Each row is a point. The window is the flat piece filled in between its corners: a triangle in 3 columns, a solid with four corners in 4, and so on. A path goes straight from each point to the next, and from the last back to the first. After which points does the path pass through the window?

Window (3 x 3):
[[ 44 -12   6]
 [-42 -24 -11]
 [  4  37   2]]
Path:
(1): [10 39 34]
(2): [ 32  26 -38]
(3): [ 49  27 -11]
(4): [34 33 46]
(5): [12  8 41]
(6): [ 18  21 -12]
(7): [  4 -32 -17]
(8): [  0 -24  29]
(9): [ 2 19 41]
(10): [ -1  36 -30]
(11): [-35 -20 -20]
(12): [-43 -22  20]
(13): [19 44 48]
(14): [ 16  49 -39]
(15): [ -4   0 -37]
(16): [-18  -3  33]
Through the window after points: 5, 9, 11, 15

Window (4 x 4):
[[  8  13  27  10]
 [-38 -11  10  19]
 [ 32 -43 -13 -13]
 [ 31  64 -47  17]]
Path:
(1): [26 30  1 56]
(2): [ 3 11  6 61]
(3): [ -4  63 -16  -6]
(4): [  3 -29  -6 -33]
(5): [ 17 -27  -6  21]
(6): [ 0 31 -4 37]
(7): [-21  63   4 -17]
(8): [  0  21   2 -24]
Through the window after points: 4, 8

Window (6 x 6):
[[-28  23  -9  -3  52 -39]
 [ 22 -28   6  12 -80   8]
 [ -1  16  47 -20 -17  -5]
 [ 55   3   1   7 -46  11]
 [-27  21  -7 -43  26   0]
 [-36  61 -19  -7  20 -25]]
Path:
(1): [ 17   2   8 -31 -31 -38]
(2): [ 13  18  -9 -52   5 -42]
(3): [-46  20  17 -12  18  33]
(4): [-17  50   7  15  17  34]
(5): [-15  21  -2 -48  13 -53]
(6): [  6  23  -9 -48  -9 -56]
(7): [-42  28  14  18  41  18]
(8): [-33  30   1  19  23   8]
(9): [-14  33 -15 -16   4 -36]
(10): [ -5  26 -19 -28  -1 -47]
(11): [-16  23 -18  12  29  15]
(12): [-26  31  12  30  22  24]
(13): [-12  11 -12 -35  21 -55]
(14): [ -6  21 -26 -36   8 -45]
(15): [-54  54  14  29  52   6]
(16): [ -7 -11   4   2  -4  51]
Through the window after points: 2, 6, 8, 12, 14

Window (8 x 8):
[[ 25 -30  11 -26 -37  -6 -10 -40]
 [ 18  19  -1 -21 -24 -47   2 -33]
 [ 21 -40 -17  17  66   8   7  25]
 [ 18 -23   6  27 -42 -75 -10  21]
 [  7  30 -95 -21   6   2 -45  22]
 [ 23  20 -53  12  -6 -18  26 -20]
 [-49  -6  -8  52  -1 -33  39   3]
 [  4  28  12  -8 -38  39 -32 -31]]
Path:
(1): [ 22   0   0 -20 -39  -6  12 -12]
(2): [ 18 -15  30  -8 -43 -13  34  32]
(3): [ 14 -12  16  20 -24 -41  -7 -25]
(4): [ -7  12 -30  18   7  -9 -43 -41]
(5): [ 16  21 -17 -30 -10  15  16  -3]
(6): [ 23 -30 -12  -3  28   6  34  36]
(7): [ 10 -23 -30  36  66  -5 -38 -15]
(8): [  9   2 -29  22  -1 -35   2 -32]
(9): [  4  19 -35   3 -21  -4  44  21]
(10): [ 13   1 -17  -2 -17  -2  35  26]
(11): [  2  14 -47  38  26 -32 -46 -32]
(12): [  8 -13  -7   5  -9 -23 -35 -45]
Through the window after points: 6, 8, 12

Window (9 x 9):
[[ 35 -13  40 -21 -13  34  40   4 -42]
 [ -9  22 -26  -3  12  12  25 -29  15]
 [ 84 -27   5 -12  41 -22  -9 -29  12]
 [ 13  -3 -41 -62  16   5   3 -78 -17]
 [ 56  60  54  35 -68 -23  -5   3   8]
 [-57 -45 -33  20   7 -29 -37  10  32]
 [-38 -18  -8 -13  33  21 -39  27  11]
 [ 32  34 -15  -4 -54   3   4  24  45]
 [ 15  45 -47 -37  -5 -21  24  -2  -6]]
Path:
(1): [ -6  33  26 -57  -6 -58  10   4  20]
(2): [ -9  -8  12 -18 -16 -23   8  16  40]
(3): [  2   3 -30   8  -6   2 -20  -1  15]
(4): [  6  16 -57   9   2  50 -32  -1 -24]
(5): [-11  -3   2 -12  12 -17  13  -9  33]
(6): [ 36   5  67 -16 -22 -58  11 -24  47]
(7): [ 31  27 -26  35 -24  17 -23  12 -18]
(8): [ 31  26 -41   1   0  12   7 -33 -44]
(9): [ 22  13  13 -58  14   6  30 -33  36]
(10): [ 28  23  39 -45 -19  -2  21 -12  30]
(11): [ 41  28 -19   8  -7   9  -2 -16 -26]
(12): [ 37   9 -53  -9 -13   5   2 -29 -23]
(13): [ -5   6  30 -59   4   4  16 -23  24]
(14): [ 14  -1  29 -83  -2 -21  39 -20  16]
(15): [ 27  -4 -23  -8   4  23   1 -33 -27]
(16): [ -3  16 -40  12 -26  40   8  -5 -10]
Through the window after points: 2, 4, 6, 12, 14

Window (11 x 11):
[[-83   8  90 -11  -5   5 -26  10  33 -20  43]
 [ -8  28  49 -13 -29 -24 -12  26  -8 -44  26]
 [ 11   2 -12  50 -19  18 -33  -2  18 -42   2]
 [  1  56  -4   5  68  16   9 -17  -1 -27  16]
 [ 18  -6  36  57   8   7  16  13  37  39   5]
 [-74 -52   6 -12  25 -15   1 -36  12  12   7]
 [-35 -18 -44  27  42   4 -25  17 -64   2  -7]
 [ 25  14  -8 -12  16   6 -42  11  22  19   4]
 [-10  20  54 -10  74  38 -47 -58  14 -34 -11]
 [-73  33  -4 -25  17 -11   4 -50 -21   5 -10]
 [ 22 -25   0   1 -17  39   3  16  18  35   6]]
Path:
(1): [-37  30   5  -5  26  -1  -7 -38  -7   3  18]
(2): [-49  12   5 -16  29  10  16   6  -6 -30 -67]
(3): [-44   7  22 -24  12   6  -9   3  13 -29 -31]
(4): [-27  10   3   2  11  -2 -32 -39 -33   0  70]
(5): [-28  -2  28  10   4   1 -28 -44  -3   7  49]
(6): [-26  29  33 -30  38  12  -6  35  23 -16 -21]
(7): [-27  23  16  -3  53  32   5   0  23 -21 -30]
(8): [-15   5   7  14  43  16 -19 -34   3   9  17]
Through the window after points: 1

Window (12 x 12):
[[-26  36  23 -36  24  -4  20 -19 -17 -29 -18  32]
 [-20  -2 -14 -19 -64   0  13  62   1  20  49   9]
 [-38   1  13   4  33 -45   6  48 -30   3  16  27]
 [ 12  -3  64 -10  12 -50  11  10  -6  -1 -14   8]
 [-49 -19 -11 -29 -11 -14  -9  -8  -4  24   5  29]
 [ 60 -77 -40  34  34 -28  39  21  33 -70 -85  50]
 [  3  89  31  38 -24  10 -19 -16   9  28 -35 -16]
 [-34   4 -65 -11 -21 -34 -10 -45  47 -38  71 -39]
 [  4 -40  -6  -7  19 -21  76  18 -30  16 -19  17]
 [-65  22  58 -29  43  32 -11  25 -17  17 -18 -10]
 [  0 -42  17  17   4  28  23  13 -57  -5 -13  31]
 [ 13  21 -45 -62  60  30 -36 -54  23  -8  15  24]]
Path:
(1): [-27   4  22  -2   1 -16  42 -32  29  35  31  36]
(2): [-14   0  13  41  12 -11  40 -19  38  10   2  40]
(3): [  9 -21 -30 -21  -5 -33   2  10  -9 -24  -7   8]
(4): [  6   4   1 -21 -13 -20   6  25 -17   3 -57 -22]
(5): [-10  20  28  42  29   3  11 -15  25  -5  38  57]
(6): [-12  14  28  36   7   4  16 -21  44 -11  16  44]
(7): [-10  25 -25 -27 -20 -13 -13  10 -40   9 -20 -38]
(8): [-16  36 -32 -54   8 -11 -27   9 -46 -21  -9 -11]
(9): [ -3 -15  65  28  32   1  53  -6  39   0  -5  38]
(10): [  5 -15  22  20  34  -2  53   1  32 -26 -18  49]
(11): [ 15 -26 -36 -17  12 -27  -5  11 -16 -42 -53  17]
(12): [  0 -36 -12 -27   0 -31  -5   8 -31 -11 -43  20]
(13): [-10 -14   2   6  12  -8  19   5  20  -7  -3  29]
(14): [-24  18  14  23   7  17  11 -19  29  25  10  47]
(15): [ -1  29   3 -31 -13 -19 -16   9 -31  -9 -27 -27]
(16): [-25  16  -5 -23   3 -15 -10  11 -19  -9  17 -20]
Through the window after points: 4, 6, 10, 12, 14

Window (14 x 14):
[[-85   1 -32   9  18  31  27  26 -17  23  18  27 -14  13]
 [ -5 -56   1 -36  68   3  41  -5 -30 -38 -52  12 -65 -18]
 [-11  -2 -22  27  17  20  14  38 -51  -9  35  -2  22   7]
 [  4 -59 -13  14 -18 -19  27  23  15 -25 -41  17 -91  -3]
 [-44  26  -1 -14  41  15  27  64  25  -8  31 -19  24  34]
 [ 41  15  32  16  -6  39 -11 -80  16  -5 -15 -21  43 -17]
 [ 10 -54  16  13  35  -6  80  12 -27   0 -24  59 -61  55]
 [-27 -29 -29  44  48  -5  14   1   4  27  21 -30  42  47]
 [-28   4   8  -5  14 -10  44  32  -8  51  -2 -24  41 -10]
 [ 12   1  26  -4  15 -17 -26 -53  -8  18  39 -24  -9  -9]
 [ 26  51 -15   3  10 -26 -52 -45  17   5  -4   8  45 -27]
 [ -4   9  19 -26 -30 -26 -74 -51  -8 -30 -21 -15  45   3]
 [ 12  -8 -33 -41   4  23   6  13   9  35   9 -12  21  23]
 [ 11 -23   2 -27  -8 -32 -18 -71  17 -46  22   8  44 -36]]
Path:
(1): [  1  -1 -10 -19  10 -10  11 -36 -11 -14  -6 -12   0  13]
(2): [-16  26 -22  -8 -23 -16  37 -34  11  -2  -2 -41  25   6]
(3): [  1 -34   6   0  19 -11 -10  -3  -1  -5   1  15   1 -10]
(4): [  1 -45  17  40  52  37 -31  14 -21  11   1   7   0 -38]
(5): [-16  23 -18 -24 -17 -28  35 -14  -8   1  25 -13   2  32]
(6): [ 15  31 -40 -31  16  -7  52 -54   2  -9   9 -29  28  48]
(7): [-18 -25  46  28  14   6 -38  29   0  25 -17  13  16 -61]
(8): [ 21 -42  24 -10  30   6 -10  16  10  -4 -18   5  12 -23]
Through the window after points: 2, 4, 6

Window (14 x 14):
[[ 16 -12   0  -4 -43  32   4  18   7   7  24 -49   6 -37]
 [ 21   4 -60  38 -31 -36  -6  58 -35 -25 -36  22  -5  -1]
 [-35  10  95  74 -18  37  22  41   4   1  43 -20 -47  32]
 [-25  24  75 -22  -2   4  20 -10   8  20  -7  -2 -26   7]
 [ 20 -16  55 -32  -6  52  -3 -13  27  36  39  57  -6  69]
 [ 26 -19  44 -32  23  -4   2 -13  19 -31  21 -20  15   1]
 [  1 -40  20  33   5  14 -19 -13  23  24  -7 -47   2 -28]
 [ 32  23  -1   9   2   1   9 -19  23 -14  16  10  42 -72]
 [-22 -22 -57 -26  33  18  13  53  45 -44 -35  11  25  -4]
 [ 35  15  30   2   2  34 -18  -1  43 -25 -27 -45 -15 -11]
 [ 15   2  19  -8 -29   1  14 -29  40  15  12 -10  50  27]
 [-28 -16 -73  72 -38  10 -21 -36 -64 -83 -26  14 -39  20]
 [ 36   3   3 -29  41  47  37 -22   0   5   5   7  64  11]
 [ -2 -36 -28  16 -13 -41  75  -3  58  46   0 -25 -76  22]]
Path:
(1): [  9  34   3   3  15 -12  -5  -8  -1  10  22 -33  16  15]
(2): [ 17 -58 -23  -2 -37  29  24  -6  28 -20 -34  27 -23 -22]
(3): [ 26 -25  29   4 -11  28  42  -8  -1 -17  10   4  18  11]
(4): [ -3  36 -10   9  20   2 -28 -21  23  49   4 -33 -18  -2]
(5): [ 21   9 -17 -28  23 -19   6  -4  15  26  26 -27  -2   5]
(6): [ -7  -2  26  20 -29  18  15  10   4 -19 -28  18  11   7]
(7): [-23 -62  25   0 -58  39  47  19   7 -58 -25   5  -4  51]
(8): [ 19  57 -45  15  40 -27 -19  -9  11  25  15   1 -18 -30]
(9): [ 11  34 -41  -6  20  22 -10   0  -3  -6  38 -28   7  11]
(10): [  9 -39  44  12 -30  20  25 -14   9 -16 -34   7   4 -10]
(11): [ 30 -38  10  24 -45  13  12  -8  23  -5   0   2   5  -4]
(12): [-21  50 -22 -11  25  -3  -5  -6 -12 -19   7 -17  23  -1]
Through the window after points: 5, 9, 11

Window (14 x 14):
[[-11 -18  -4 -25 -36  54  40  41  13  -3 -16  20 -24 -53]
 [ -3  44  21 -11  12 -40 -14   0  43  11 -22 -43 -40  22]
 [-28 -74 -17  22 -31  19  32  35  19 -11 -15   5  15 -17]
 [  3 -30 -14 -26  -4   0 -22   7 -57  19  26  11 -10  22]
 [-48   2  -9 -15  -9  14  29  50  38 -28   6  36  20 -29]
 [-18  48  14  25  20 -16 -54  -8  36 -45 -42   7 -55  31]
 [-34 -13 -30 -42  31  48 -18 -18 -30  49  10 -30 -10  33]
 [-44 -11 -31 -33 -54  11  25 -10  12   0 -24  43   4 -49]
 [ -7  60  20  -8   3   4 -64  -9  -2 -27 -34 -33  16  24]
 [-46 -40  39 -21  13  17 -16   5  18 -28  -2   8  17 -50]
 [  3 -31 -34  10  47  21 -14  -5 -45  43  17  -9  18 -23]
 [  0 -15   4 -29 -36  26  16  20  85 -13 -27  55   8 -25]
 [-27  20  23   3  27 -23 -57  37  13  18 -58  -7 -19  20]
 [-23  27  32  -6  23  25  -4 -34 -42  38  -5   0   7  33]]
Path:
(1): [-19 -13  -6   8  -8  20 -18   5   1  12  -3  12  -4 -12]
(2): [-41 -21  10 -48  27  12   4  31 -12 -37 -41  -2  31  -2]
(3): [-11 -16   9 -31  35  20  16 -29   2 -28 -38  -4  15 -14]
(4): [-46 -20  17  12 -26   6 -52  53  10  19  34  17 -18 -32]
(5): [-33   4  62  24 -36 -16 -27  19  33  47  17  39 -38  30]
(6): [-11 -19 -44 -26  35  16 -13  22 -21 -28 -56 -31  21 -15]
(7): [  5  -9 -29 -33   4 -34   1  33   3 -46 -52  20  14  -4]
(8): [-36  -2  31  -3 -25  57  -4  -3  54  39   7  21 -16 -20]
Through the window after points: 3, 5, 7

Window (14 x 14):
[[-58 -10 -28  36  -6  53 -31 -32  13  -5  69  -4  -5 -19]
 [ 42  42   7  22 -84 -42   6  28   6   8 -14 -38   2   7]
 [ 27 -47 -25  -8  37   8  28  -3 -19 -35  10   9 -36 -12]
 [ 41  14   6  11 -26 -26  29  23 -50  28 -50  28   5  11]
 [ -5  -3  34 -16  -8 -23  11 -15 -33 -31  16 -37  18  23]
 [  2 -16  44  24 -41 -10  -6  30  -8   9  16 -20  -8 -20]
 [-25 -22  16  -1 -15  46  20 -41  47 -14  37  12   0 -47]
 [-33  18 -12  26  -1  25   4  42  67   4  11  30 -50   1]
 [ 13  21   9 -91  28 -40  31  -3   5 -14  -7 -39 -21 -95]
 [ 10  -2  23  -4 -35  39   8 -19   0  28  42  19 -38   7]
 [ 27 -14  33  35 -14 -12  -7 -19  19  49  14 -18  10  10]
 [ 42  12  49  22 -30 -33 -35 -10  -6  -5   4   5   3  -1]
 [-14 -40 -21 -69  13  30  -6  -5  17 -17  14   2  -7 -32]
 [ 48 -10  22 -39  34  54  21  -9 -17  -2 -37  -7 -24 -33]]
Path:
(1): [ 15   5  16 -13  -5  10  -5  16  10 -18  19   0   3 -27]
(2): [ 34   3  11  -3  -3  20  23  -5  -8 -21  41   0  39  -7]
(3): [-19  -9  18  -1 -16 -25 -17  16  14  13 -40 -23 -61 -16]
(4): [ -6  -8  -1   3 -12   9  25 -32   6 -24  -2 -12 -27   1]
(5): [  6   2  25 -14 -19 -13 -30  53  14  32  51  13  24 -40]
(6): [ 25  11  27  -2 -14   6  15   9  -5  -3  19   6  26 -32]
(7): [ -5 -11  14 -16 -22  10   3 -13   3  16  18  -9 -51  -6]
(8): [ -1  -7  38  -4 -25  -5  -5 -26 -23   8 -14 -24 -67 -25]
(9): [25 10 -9 -9 -1  0 10 30 20 -2 15  7 23  4]
(10): [ 52  36  -5  42  13   8  20  56   6  17  38  45 -23  -8]
(11): [-55 -26  15  -7 -26  13 -13 -26  51   5 -10 -26 -22  -1]
(12): [-27  -2   8  -9 -28  -1  28 -45   8  37  -7 -21 -24 -21]
Through the window after points: 6, 10
